Each row of a before or after table is a point. One or more steps were done to the points. Then noise was added and the rows were shuffled. The steps act on columns, c1 being the first. What was done? A step turns or swaps two columns, mirrors them in a line or flattens them onto one, adds a multiple of one to another, or multiplies or shifts one. Angles are multiples of 10 degrees, from the lower column toward the higher: turns from -170 to 170, lines from 10 to 170 but not 90. Use the fewest steps. Two steps may share a column if one is a turn and the other turns, adds or multiplies; they go together, in the order done. Otherwise the lowest column goes first.

Before:
[[ 98 -18 -66]
 [ -1  21 -40]
 [-26  38  42]
 [-46  38  27]
 [-59   0  15]
 [ 33  17 -55]
 [ 54 -45 -56]
 [ 35  -5 -22]]
After, 8 rows:
[[  9  38  48]
 [-25  -5 -31]
 [ 35  38  42]
 [-71 -19 -95]
 [-32 -43 -71]
 [ 15  21 -36]
 [-12  18 -62]
 [ 51  -1  34]]
Steps: mirror c1 and c3 in the line at 100 degrees

Before:
[[ -10   37  -19   80   -2  -46]
 [ -11  -17   33  -27  -35  -27]
 [   6   13   36   20  -27  -39]
 [  35  -77  -18  -12  -26   20]
 [   6   22  -11  -21   -3  -67]
 [ -25   22    4   -3   30  -41]
 [   2   33  -17   25  -16  -45]
 [ -32 -121  -12  -15   41  -56]
 [ -30   18   32  -28   43  -53]
 [ 110   23   10    0   92  -63]
 [ -22   31   -6   25  -27  -55]]
After, 11 rows:
[[  33  -76  -17   -9  -28   20]
 [ -30   17   31  -18   42  -55]
 [ -25   22    6   -3   31  -42]
 [ -33 -120  -13  -10   41  -56]
 [ -10  -14   34  -20  -36  -28]
 [   2   33  -17   18  -16  -45]
 [   7   21  -11  -15   -2  -69]
 [   8   12   34   13  -25  -40]
 [ -23   30   -5   16  -28  -53]
 [ 108   24   12    1   93  -63]
 [  -9   36  -20   55   -2  -46]]
Steps: multiply c4 by 0.7

Before (14 x 9):
[[  -4  -28   49   30  -24   30   -6   12  -85]
 [ -19  -13  -68   67   35  -62  -17   -5   33]
 [ -19   49  -23   -6  -26  -64  -11  -77   77]
 [  -1  -51  -45  -58   13  -61  -28   -3   -7]
 [ -66  -14   54   52   21   -3   45  -71   12]
 [-120   27    9   64  -52   34  -13 -102   19]
 [ -18    6  -29  -18  -50   25   43  -40   31]
 [  70   23   81   62  -34  -83   41  -21   12]
 [  16  -51   32   19   28    1    6   -2   16]
 [ -65   38  -52   20   38   -3   68  -80   15]
 [ -33  -56   25    6   22  -29  -24   82   -9]
 [  21    8  -40    5  -53   23  -16   -5   35]
 [  56   -9  -71   75   -7  -90   -1  -36   20]
 [ -20   33  -30   40   -9   35  -61  -44  -36]]
After (14 x 9):
[[ -35  -46   23    8  -19  -31  -26   80  -10]
 [ -20   16  -31  -24   51   22   41  -42   30]
 [  20   19  -41    1   52   26  -16   -4   34]
 [-120   40   11   65   48   41  -13 -105   23]
 [  73   32   78   59   32  -80   44  -24    9]
 [  20  -42   29   21  -27    0    7   -1   13]
 [ -18   39  -35   42    7   39  -60  -45  -35]
 [ -68   -7   57   52  -21   -6   42  -73    9]
 [ -62   48  -52   19  -39    0   65  -77   22]
 [  57   -1  -68   74    5  -90    0  -35   19]
 [  -4  -17   48   30   25   28   -5   13  -84]
 [   2  -42  -48  -58  -16  -65  -28    3   -5]
 [ -19   -2  -71   68  -34  -60  -18   -6   32]
 [ -20   59  -23   -5   31  -65  -13  -76   75]]
Steps: shift c2 by 10; multiply c5 by -1

Before (8 x 12):
[[ -71  -70  -43  -43  -45  -14   47  -30  -11   14  -63   12]
 [ -37 -121  -41   61   10   -6   -6  -10   -8    3    7   22]
 [  76    3   31  -26   20   33   13  -15  -12   12   56   19]
 [ -50  -42    3   17   -3   -8   59  -13  -38   21  -32   34]
 [  91    3   29  -28   47   -4   44   14   17  -24   -6   40]
 [  11   48   -3   42  -37  -66  -46   11  -51  -56   33  -27]
 [  28    6    4   62  -14  -47  -37   50  -29   -2   -3  -53]
 [ -42  -58  -43   10   -4   23  -19   19  -54   24   -8   63]]
After (8 x 12):
[[  92    5   34  -33   45   -5   50    7   20  -29   -3   45]
 [  28    4    6   65  -12  -51  -31   54  -22   -1   -1  -53]
 [ -32 -123  -43   60   17   -6   -6   -6  -12    3    6   23]
 [  10   43   -2   43  -35  -65  -40   19  -51  -58   30  -25]
 [ -72  -69  -41  -49  -44  -16   44  -39  -14   16  -62   16]
 [  77    3   33  -25   14   31    9  -14  -13   10   59   20]
 [ -42  -62  -46    6   -3   23  -13   22  -57   24  -11   60]
 [ -49  -44    2   17   -6   -9   61  -17  -36   19  -29   32]]
Steps: turn c7 and c8 by -10 degrees

Before:
[[ 18   4   7  46  -4  10 -11 -20 -39 -23 -10  -6  19  26  18 -35 -16 -21]
 [ -4  15 -20  45 -24   7  -7 -49  40 -10 103 -35  30 -46  -4  -1 -30 -13]
 [ -3 -11  36   2 -12  13  23 -14 -38  81 -15 -38   4  15   1  49 -11   4]
 [-28  13 -27 -17 -16  24 -32  11 -43  27 -17  27  19  -8  14 -32   5  13]
 [ 49  -8 -24  41  27   5   9   6  -1   1  -4  22  -5  14  32 -39 -12  -4]
 [  6  44   4  20 -23  -5  11  25 -17  40  16  46   4  -2   2 -41  56   9]
 [ -4   2  19  -8  72   9 -12   9  36   2 121 -27  43 -10  15  32  -7  -1]
 [-16 -10 -12 -12 -24   8  19 -27 -24   3  23   6  -5  27  -3 -10  -9 -14]
 [-21  -5 -22  16  17  -8  20  -4 -39   6  -4 -39  -1  -1  10   6  23  10]
 [-14  18 -22  12  31  -1  17  20 -40 -12  -3  12  35  23  43 -10 -40 -27]
 [ 42 -10  -1   9  11  22 -24  29 -33  -1  -8 -12  11 -34 115  44  25   2]
 [ -8 -11 -17  39  10  -2  10  31 -25  -8  42 -37  13  22  42 -42 -20 -11]]
After (12 x 18):
[[ -1  14  -7  43 -26   5  -4 -47  39  -8 103 -38  32 -71  -8  -2 -28 -32]
 [ 19   6   3  43  -7   7 -11 -23 -40 -19 -13  -4  20  22  21 -40 -20 -52]
 [ -1 -13  16  -1 -14   8  20 -11 -41  82 -17 -43   6  32   4  50 -12  12]
 [-19  -6  -8  15  19  -9  18  -4 -40   5  -7 -38  -1   5  10   3  26  26]
 [ -7 -14  -8  39   8  -3   8  31 -25 -11  44 -35  12  39  43 -45 -20 -29]
 [  9  41   3  22 -20  -4  12  27 -18  40  13  45   5 -69   3 -40  55  25]
 [ 45  -9   0   9  11  21 -25  29 -33  -2  -7 -10  13 -14 117  44  24   7]
 [-27  15 -13 -15 -14  26 -34   7 -42  28 -18  27  18 -29  16 -33   3  35]
 [ -4   3   9  -6  72   7 -12  12  32   2 120 -27  44 -14  15  34  -3  -2]
 [-13  19 -12  13  30   1  14  23 -40 -10  -3  13  34  -5  46 -12 -37 -67]
 [-16  -9  -6 -12 -20  10  17 -28 -25   3  19   9  -9  41  -2 -10  -8 -35]
 [ 51  -6  -8  42  26   4  13   8  -3  -1  -6  23  -5  25  33 -39  -9  -8]]
Steps: add -1.5 times c2 to c14; multiply c3 by 0.4; multiply c18 by 2.5

Before, 13 rows:
[[-10  46   2  40  -9 -35  43  -7 -33 -52  49 -35 -29 -27  -3 -23   1 -18
   30 -69  46  19   5 -32]
 [-22 -31 -13  -1 -15  51  27 -13  17 -45 -25  65  30 -11  -4  23 -21  12
   53  14 -44  -5  52  28]
 [-26 -33  57  15   6  -5  47 -25 -29  31  -5  18 -14  38  24  49   9  14
    9   5  45 -29  -5  15]
 [ -5  50   4  74 -57 -33  46 -47 -22   0  53 -30  -9  18  33 -28 -34 -14
   63  28  36 -16  46  51]
 [ 16  32   4   7   3   2  64  42   1 -18 -30  11 -10 -14  42  26 -13  68
   -2  40 -46  37  14 -27]
 [  3   2  55  42   3 -13   2  16  12 -35  47 -39  48 -46 -30 -28 -25  16
  -21 -47  49 -44 -35 -42]
 [ 38  -9  30 -23  16 -15 -21  49  41   5  60 -12  18  23  -8  42  59  53
   -7 -53 -53 -23  -7 -42]
 [-12  14  16  -6   5   2  34  27  30  19 -41  33  13  -5 -21 -47  43   7
  -12 -29  34   2  56  48]
 [-40  54 -19   9  14   5  41   2   2 -46  60  -6  27  21  42 -26  25  55
   -1  34  17   1  15  61]
 [-49 -15  -9  31  41   7  27  12   5  25  32   3 -13 -19 -56  50  64 -22
  -16 -56  32  42 -19  56]
 [ 13 -21  33  26  41  65 -20  47  26 -13 -28  30  20  28   4 -41  -5 -29
  -42 -70 -54   0 -37   4]
 [-45 -16  83  33  43  34   8  46  -7  -6  -9 -10  21 -61  -2 -42   4 -42
    4 -38  46  32 -19 -15]
 [ 37   8   3  -3  30  -6  43  32  22 -59  -2  35  -4  -4  28  59 -31  67
   50 -29 -31  18  62  57]]
After, 13 rows:
[[ -38   52   -9   17   29    6   -2    2    1  -48   61   -6   69   22
    39  -26   24   56   -2   35    8    4    0   61]
 [ -46  -16   33   46   88   37    0   46   -5   -5   -6  -11   56  -59
    -4  -41    6  -42    5  -38   31   28   -4  -14]
 [  -6   51    2   37 -113  -32    0  -48  -23   -4   53  -29  -20   18
    34  -29  -34  -12   63   27   73  -15    1   50]
 [ -47  -15   -2   32   85    6    3   14    6   22   33    4  -32  -19
   -55   48   64  -21  -17  -52   31   38    1   58]
 [ -11   47    0   46  -17  -35    2   -7  -33  -49   51  -37  -68  -27
    -3  -26    2  -15   30  -72   40   19   -1  -32]
 [   5    0   21   48    9  -12   -2   17   12  -37   45  -37  119  -47
   -31  -27  -30   17  -21  -47   42  -42   -1  -41]
 [ -13   12    7   34    9    2    2   26   34   19  -42   33   32   -5
   -21  -46   41    4  -12  -26   -4    1    3   48]
 [  41   -8   10  -52   34  -18    1   46   39    6   59  -13   47   22
    -8   42   58   53   -6  -53  -24  -23    1  -43]
 [  13  -20   14  -56   82   69    0   47   26  -13  -28   33   50   30
     3  -41   -7  -30  -44  -73   23    1    0    6]
 [ -21  -30   -5  -44  -30   48   -3  -13   19  -46  -25   63   75  -15
    -5   21  -21   10   53   13   -2   -3    2   26]
 [ -24  -32   23   43   12   -8    2  -27  -27   32   -5   17  -34   36
    22   48    7   15    7    4   17  -26   -2   16]
 [  35   10    3  -33   59   -4   -3   34   23  -58   -3   33  -12   -3
    25   60  -30   63   54  -23    0   16    0   57]
 [  16   33    2  -47    7    2    2   40    1  -15  -31   11  -24  -13
    41   25  -12   70   -3   41    8   38    1  -28]]
Steps: multiply c3 by 0.4; swap c4 and c21; multiply c5 by 2; multiply c7 by 0; multiply c13 by 2.5; multiply c23 by 0

Before (11 x 48):
[[   3  -14   -5    1  -13   13   11   20   24   -3    1    0   13   12
    43   10 -121  -28    4  -20   12   15   10   -9  -11  -45   15    7
   -25    4   -5   -5   -5   -9   -3   -7  -10   21    0  -15   -3   -1
    -3  -21  -31    3   20    7]
 [ -16  -17    3   -9  -21    8  -16  -19    1   11    5    1    8    9
    -7   10    8    7    5    1   20   30   -6   -8  -17   22   11   -8
   -22    6  -21    0   -6  -14   17  -20  -10    2   15    0   -9   -8
    -4  -17   -7    9  -14    6]
 [  70   19   -8  -52   28    6  -19   -2   24  -13  -17  -17  -63   15
   -11   -3    7   -7   -2    2    2    7   -6  -11  -14  -11    4  -13
     1  -15  -28  -10   16   17    8   43    3   19   22  -20   -9  -35
     1    5    0   -6   43   -9]
 [ -21   13  -11   14  -10    1   10  -15   11   -9   11    5    8    8
   -11    5   22  -12   -7   -3    2    8   86  -14  -13    6    8   41
     0    7  -11  -16   -2  -11   18    4   20   15  -29   22   11    4
   -13  -20  -14    8   -5   17]
 [ -15   17   31   13   -6    5   29   -2  -11  -32   12   13   11  -34
   -10    6   13   10   -1  -17    8   12   -1    9  -24   -4   18  -15
   -46  -12  -22   37   -2  -10   -2    0   13  -15   19  -15  -12    4
    -2   -7   -6  -22  -29    4]
 [ -22   -7   -7    2  -13   -7  -16  -11   -5  -27   -3   -2  -21   20
    -8    5   13   -4   10  -24    1   26   -3    0  -17    0   27   73
    -2    5   38   -8   44  -12   14  -11  -65   23   24  -10  -11  -14
   -22  -19   -6  -10    5   16]
 [ -15  -19    3   -3    3   12    0   -1   -6    9   11   -2   10   24
    32   -1   24   -9   12  -30    2  -43   -8  -20   -7   -8   -8  -11
   -16   -9   12  -20   -7   42   11   19   16  -71   16    3  -12  -26
   -23  -15   -8  -30   32    5]
 [   0  -11   29   13  -27   -7   -9  -11  -17    5   -9   31    3    0
    26   -2   24    7   -2   -2   20   18   16  -20  -31   18  -12    4
   -20  -26   -4  -20   -9   10   17    5    6   24   27  -13   -1  -38
   -19   20   -1  -58  -13   12]
 [ -15   26   14   11  -17    7   -1   65  -17  -19   11   -3  -24    7
   -11    5    5   11  -19  -33   20  -43   -3  -22  -13    5   -7  -17
   -60  -14   -4    8   17  -14   -2  -10   10    4   20  -20  -11  -20
    -6    1    5    9  -28  -42]
 [  -3  -21  -12    8    0   -3   -8    7   26  -10   13   24    7   17
   -11    4   23   -8    9  -29    1  -24   -8  -18  -10  -18    8   -3
   -25   -8    1  -16   -8  -10   -5  -17    7  -28  -16   17   11   -3
   -19   -7    3    8  -20   -5]
 [ -17  -21   16   15    7  -36  -15  -21   -1  -43  -11   -5   -1    0
     8  -13    9    0  -20   87    4    5   -7  -21   -6   14    7  -11
    -3   12  -19    3   15  -13   -5    0   13  -29   27   14    4  -15
   -15   -5    2   12   54    8]]
After, 11 rows:
[[  -3  -21  -14    8   -1   -2  -10    7   39   -1   12    5    7   16
    -9    3   23   -9    9  -28    2  -24   -6  -17  -10   37   11   -9
   -26   -8    2  -15   -9  -11   -5  -17   10  -27  -16   13   11   -4
   -19   -5    3    9  -20   -4]
 [ -23   -6   -7    1  -13   -4  -18  -12   -4   75   -4    2  -21   19
    -8    5   12   -5    9  -25    1   26   -2   -1  -16    0   26  -27
    -2    5   40   -6   45  -12   15  -12  -32   23   24  -39  -10  -14
   -21  -18   -7   -9    4   15]
 [   2  -10   28   13  -26   -6   -8  -11   -7    3  -10  -40    3    0
    25   -2   25    5   -2   -2   19   17   15  -21  -31    6  -13    4
   -19  -25   -4  -21  -10   10   18    6   -4   24   27   -6    0  -36
   -19   21   -1  -58  -13   11]
 [   3  -13   -4    2  -13   14   14   20   36    7   -1   55   12   11
    43    8 -122  -29    4  -18   11   14   11   -7  -10   45   16   -2
   -25    3   -7   -3   -7  -10   -2   -6  -13   23    3  -14   -3   -1
    -2  -22  -30    3   20    7]
 [ -15   26   15   11  -18    7    1   65   13  -17   13   -6  -24    7
    -9    5    4   12  -19  -35   21  -43   -3  -21  -14   -7   -7  -18
   -59  -14   -3    9   20  -14   -3  -10   -5    5   22   -7  -11  -19
    -4    1    5   10  -28  -42]
 [ -16  -20    2   -2    2   10    1   -3    2  -10   12   10   11   25
    33    0   24  -10   13  -30    2  -43   -8  -19   -8    5   -7    9
   -17  -10   12  -19   -6   41   12   19    7  -71   16    9  -11  -27
   -23  -15   -7  -30   34    5]
 [  71   19  -10  -51   29    7  -19   -2   22  -13  -16   24  -63   15
   -11   -1    6   -8   -2    4    2    7   -7  -10  -14   -1    4  -14
     1  -14  -26  -10   16   16    9   43   -8   19   23  -11  -10  -33
     2    3    0   -3   42  -10]
 [ -16  -20   16   15    8  -36  -15  -22   -1  -11  -13  -13   -2    1
     8  -13   10    0  -21   87    5    5   -7  -21   -5  -19    6  -41
    -5   12  -19    3   14  -15   -5    0   12  -28   26   14    4  -16
   -15   -6    2   13   54    8]
 [ -15   19   33   14   -6    4   28   -3   11  -14   11   -3   11  -34
   -11    6   12    8   -1  -18    7   12   -1    7  -24   14   18  -33
   -46  -13  -22   36   -2  -10   -2    1   -2  -14   21   -2  -13    3
    -3   -7   -5  -23  -29    5]
 [ -17  -15    4   -7  -21    9  -14  -19   11   -8    5  -28    7   10
    -8   10    8    7    5    1   21   30   -6   -9  -17  -22   13   10
   -22    5  -18    2   -9  -14   17  -19   -7    1   14   -4   -8   -6
    -5  -18   -7    9  -15    7]
 [ -22   13  -11   13  -10    2    9  -16   11   42   10  -11    8   10
   -12    5   21  -13   -7   -2    3    7   87  -13  -13   -2    7   -9
    -1    8  -12  -16   -1  -11   18    4   21   16  -29   23   12    3
   -13  -19  -12    7   -6   17]]
Steps: add -0.5 times c29 to c9; swap c10 and c28; multiply c26 by 1.6; turn c12 and c26 by 130 degrees; flatten c37 and c40 onto the line at 50 degrees
